Each row is a point. The ring and each string are closed loops that go straight from each point to the next, and from the last back to the first. Before rounding, they use only three directions, however many columns there are. Count how often each string passes through the ring. Passing back the other way cancels.

Ring:
[[ 46 -13  25]
 [ 39 -10  -3]
 [ 12  -6 -30]
 [-16   6 -38]
 [-33  21 -32]
 [-39  28  -5]
 [-27  16  24]
 [  5 -10  50]
 [ 34 -17  46]]
String (24 x 3):
[[ 15 -28 -13]
 [ 59 -18 -16]
 [ 61   4   7]
 [ 24  -4  13]
 [ 31 -31  29]
 [ 68 -24  56]
 [ 68  -8  55]
 [ 55 -27  49]
 [ 23 -26  23]
 [ 17   0  11]
 [ 46   3   6]
 [ 53 -11 -13]
 [ 28 -22 -29]
 [ 10  -4 -54]
 [  0  18 -17]
 [-13  -3 -19]
 [-38   0 -40]
 [-57  38 -62]
 [-22  33 -25]
 [-17   5 -13]
 [-27   1 -28]
 [-36  18 -69]
 [ -5  18 -35]
 [  4  -1 -12]]
Times through: 3
String (29 x 3):
[[ 60  -7  55]
 [ 19   4  15]
 [  9 -11  11]
 [ 28 -23  15]
 [ 51 -30  10]
 [ 60  -7  -8]
 [ 34   9 -13]
 [ 12   8  -5]
 [ 14   7 -17]
 [  2  -9  -2]
 [ -6 -17 -40]
 [-21   0 -66]
 [-25  20 -53]
 [-15  26 -25]
 [-11   2  -7]
 [-36   9 -22]
 [-47  21 -22]
 [-63  48 -22]
 [-54  61  -9]
 [-21  27   6]
 [ -7   3   9]
 [-26  -7  28]
 [-29   5  52]
 [-11   9  51]
 [  3  14  43]
 [  4   1  15]
 [ 10 -21  38]
 [ 32 -34  67]
 [ 56 -29  76]]
Times through: 5
